Rows are points. Any point is a mix of the corners, with weights that add up to 1. It lies inside the corners' shape when no weight is negative. Is each point inside? If not, which corners have a negative weight?
(in the rows, 128 means zero)

Corners:
(1): [122  78 122]
(2): [ 84 175 214]
(3): [145 187  40]
(4): [190  66 157]
Points:
[114 145 190] => inside
[151 153 118] => outside (1)
[132  83 128] => inside
[162 116  61] => outside (2)
[150 141 151] => outside (1)
[106 152 178] => inside
[111 166 158] => inside
[157 145  48] => outside (2)
[116 108 177] => outside (3)

Corners:
(1): [112  56  72 141 101 128 111  99]
(2): [141  91 156 167 152 147 194 166]
(3): [129 120 131 148 181  64 107 158]
(4): [ 51 154 100  80  73 179  76 118]
(5): [ 99 143 143  23 110 165  91 151]
(6): [147 110 193 139 110  84 204 174]
(7): [ 87 130  47  73 127 114 107  83]
(8): [120 166  79  32  60 172  99 160]
(9): [208 161 167 137 159 102 141 141]
Points:
[125 122 127 131 156  87 117 150] => inside
[107 197 110   7  63 157  99 151] => outside (1, 2, 3)
[133 140 100 100 139 125 110 119] => outside (6)
[159 117 185 140 189  69 193 160] => outside (1, 4, 8)
[114 161 102  89 101  99 125 122] => outside (1, 2, 5)
[119 140 113  77 100 151 116 134] => outside (3)
[128 133 110 111 115 126 128 144] => outside (5)

Corners:
(1): [137 103 123  94 111 137 110 172 126 132 145 160 136  87]
(2): [129 100 108  99  93  81 107 119 113 128 154 149 127 105]
(3): [ 70 157 159 112 115 116  95  99  82 118 115 111 176 114]
(4): [113 113  99 100 117 137 141 136 139 138 120  93 113 125]
(5): [130  82 114 106 138 120 117 151 121 104 143 132 145  85]
(6): [140  96 102 171 112 140 150 168 115 117 120 118 118 103]
(7): [ 83 123 194 107 136 109 100 141 158 125 152 147 152  86]
(8): [165  89 134 211 116 134  94  99 101 113 120 137 135  94]
(9): [129 185 163 122 131 134 119 119 112  89 132 133 150 106]
(10): [118  96 126 127 111 106 121 108 135 137 137 149 166 127]
(11): [106 118  92  98  98 142 140 102  95 107 121 149 114 123]
(12): [145 102  89  86 109 141 130 130 119 115 223  87 132 131]
(13): [141 100 127  91 135 135 156 161  98 148 119 134 112 132]
(14): [122  91  96 156 123 124 113 110 100 125 160 146 119 143]
(15): [118  79 163 106 151 137 140 169 106 159 107 147 109 249]
Points:
[126 110 128 109 116 125 117 141 117 128 139 143 137 115] => inside
[123  97 133 110 131 128 127 146 113 130 132 135 129 149] => inside
[127 106 122 123 116 130 125 144 116 126 135 134 135 114] => inside
[121 116 140 118 133 133 135 153 118 139 139 123 133 145] => outside (2, 5, 8, 11)
